Each point is reached from the start by the listed moves, each made once or not at all, plus a little noise. Say if it took an odd or an even number of moves. Then give how often each move was made.

Moves:
(1): [ 5.6  1.4 -0.4 -2.4]
(2): [-5.6  8.8 -4.5 -1.3]
Start: [ 0.8 -0.5 -1.3  1.2]
Points:
[ 1.9  9.7 -6.3 -2.6] -> even (1, 1)
[ 6.8  0.9 -3.0 -1.7] -> odd (1, 0)

Moves:
(1): [-7.6 -1.8 -3.5  3.4  2.9 -2.6  0.3 -3.0  0.9]
(2): [ 0.5 -1.5  2.3  2.8  0.9 -2.1  2.8  0.1  1.3]
(3): [ 0.0 -5.9  6.3 -1.4 -0.3  2.8 -0.7  7.5 -0.6]
(4): [-3.9  2.5 -1.9  2.5 -0.3  4.2  2.3  0.1  1.0]
(5): [-1.6  4.9 -1.0 -1.8  4.3 -0.9  2.8 -2.1 -0.2]
(6): [-2.7  0.5 -0.3  2.8 -0.9 -2.2 -1.9  3.2  2.4]
(7): [ 0.3  0.2  0.0 -3.9 -0.2 -0.5 -0.6 -0.6  2.9]
(8): [ 0.2 -1.6 -4.0 -3.0 -1.8 -1.0  4.1  0.9  0.2]
Start: [-0.2 -4.4 -1.7  0.7  1.3  2.4  0.5 -2.9 -2.7]
Points:
[-13.2  -0.4 -12.3   1.9   6.3   2.0   9.7  -7.0  -0.7] -> even (1, 0, 0, 1, 1, 0, 0, 1)
[-3.9 -9.5 -1.8 -1.1 -0.9  8.3  6.1  5.6 -2.3] -> odd (0, 0, 1, 1, 0, 0, 0, 1)
[-11.4 -10.2  -2.0   3.4   6.7  -3.6   8.0   3.7   1.1] -> even (1, 1, 1, 0, 1, 1, 0, 1)
[-11.4  -3.3  -7.0   2.7   3.8   3.6   2.4  -6.3   1.7] -> odd (1, 0, 0, 1, 0, 0, 1, 0)
[-10.0 -14.6  -0.9   5.6   2.2  -2.9   5.0   6.0   1.6] -> odd (1, 1, 1, 0, 0, 1, 0, 1)
[ 0.2 -6.0 -5.7 -6.1 -0.7  1.0  3.8 -2.9  0.7] -> even (0, 0, 0, 0, 0, 0, 1, 1)

Moves:
(1): [-1.8  1.1  1.3  1.6 -1.9  1.0 -0.3  3.1  0.1  0.7 -0.5  0.8  1.6  0.2
 -2.6  0.4 -4.3]
(2): [-2.0 -1.3  1.5 -1.5  3.4 -0.5  1.7 -0.1 -0.7  2.0  1.6 -2.8  2.0 -1.0
  0.2  1.1 -3.3]
(3): [-0.6 -0.9  0.1  0.0 -0.8 -1.0 -3.6  1.0  2.0 -0.3  0.6  0.8 -5.7  0.6
  1.2  0.4  0.2]
(4): [-2.2  2.2  3.3  5.0 -3.0 -2.3 -1.5  2.2  2.3 -0.5 -0.9 -0.1 -0.5 -2.2
 -1.8  0.9  2.5]
(5): [-7.0  3.7 -4.1  3.0 -2.0  0.2  3.6  2.6  2.4  3.9 -2.3 -1.0 -1.8  1.7
  2.9 -0.7  0.9]
(6): [-0.7  1.4  3.1  1.0 -2.4 -1.2 -2.3  0.0 -4.5  4.1 -1.3 -1.4  1.2  2.5
 -5.6 -0.3 -1.9]
(7): [ 5.8  3.8 -0.9 -5.1 -0.9 -2.1  0.8  0.6  2.5 -3.0  0.7  1.0  1.8 -0.5
  0.5 -0.8  2.7]
(8): [ 2.0 -0.7 -0.9 -0.7 -1.1 -3.0  0.4 -0.7  1.8  0.3  0.6  4.4 -0.9  0.6
 -3.2 -1.9 -0.3]
(9): [ 0.5 -1.9 -1.9 -2.6 -5.5 -0.9  3.1  3.5  1.5 -1.7  0.6 -6.8  0.8 -1.2
  2.1 -2.9  0.5]
(10): [-2.0 -0.2 -2.1 -3.0 -0.6  2.8 -4.7 -2.4  4.9 -2.0 -1.8 -1.9  1.4 -0.3
  1.9 -6.3 -4.1]
(11): [ 1.0  1.3  1.6  1.3  2.4  0.9  1.6 -1.6  0.7  3.3  1.5  0.0 -1.7  1.6
  2.6 -2.4 -1.1]
(12): [ 0.0  0.1 -2.8  4.3  1.0 -2.2 -2.5  0.1 -0.7  0.2  2.1  1.3 -0.4 -0.5
  3.4 -1.7  1.2]
(13): [ 1.7  1.0 -1.2  2.1  0.7  2.9  2.9 -1.8 -0.8 -0.6  2.2 -4.3 -0.5 -2.1
 -2.4 -1.2  1.1]
(14): [-0.3  1.1 -0.8 -2.4 -1.7  1.3  2.5 -0.7 -2.6  0.4  1.4  1.1 -1.2 -3.9
  0.9  0.8  3.2]
Start: [-1.8  2.3  0.3  3.3 -0.3 -2.2 -2.4 -1.5  3.1  1.5 -0.8 -1.2 -1.9  0.3
  3.7 -5.5 -1.8]
Points:
[-14.0   7.6  -4.1  12.9 -10.7  -3.7  -6.6   7.5  16.3   5.0  -1.4  -7.9
  -8.1   0.1  13.3 -17.5  -5.7] -> even (1, 0, 1, 1, 1, 0, 0, 0, 1, 1, 1, 1, 0, 0)
[ -1.1   3.0   2.9   2.9  -6.0  -3.7  -0.1   0.7   0.9   7.1   0.3  -9.4
  -1.4   2.9   3.0 -11.0  -4.5] -> odd (0, 0, 0, 0, 0, 1, 0, 0, 1, 0, 1, 0, 0, 0)
[  2.5   6.2   2.2  -2.7  -7.4 -10.0   3.0   3.0  11.0   2.0   5.2  -3.9
  -7.5  -5.7   6.4 -10.3   2.4] -> even (0, 1, 1, 1, 0, 0, 1, 1, 1, 0, 1, 0, 0, 1)
[ 6.3  6.7 -0.4 -3.8 -2.4 -5.8 -0.7 -2.7  7.6  2.3  3.7  6.0 -9.9 -1.1
  5.9 -9.1  2.6] -> odd (0, 0, 1, 0, 0, 0, 1, 1, 0, 0, 1, 0, 0, 1)
[  1.5   6.6  -4.8  -3.8 -14.4  -7.0  -9.3   3.1   7.9   0.2   1.6  -2.1
  -3.7  -2.3   2.6 -17.7  -4.6] -> odd (1, 0, 1, 0, 0, 1, 1, 1, 1, 1, 0, 1, 0, 1)
[ -1.0   6.2   2.4   4.0  -8.9   2.0   5.2   1.0  -2.4   7.6   2.8 -11.8
  -1.7  -2.6  -1.1 -11.0  -4.3] -> even (1, 0, 0, 0, 0, 1, 0, 0, 1, 0, 1, 0, 1, 1)
[ -9.2  13.7  -1.8   0.7 -17.9  -3.1  -1.4   7.3   9.4   3.2  -4.7  -9.6
   1.2  -3.6   2.3 -14.4  -2.2] -> even (1, 0, 0, 1, 1, 1, 1, 0, 1, 1, 0, 0, 0, 1)
[  5.3  10.3   2.7   1.2  -6.2  -3.3  -0.4  -1.8   2.4   6.3   4.4   1.1
  -7.6  -0.9  -4.4 -10.1  -2.5] -> even (1, 0, 1, 0, 0, 1, 1, 1, 0, 0, 1, 0, 1, 1)
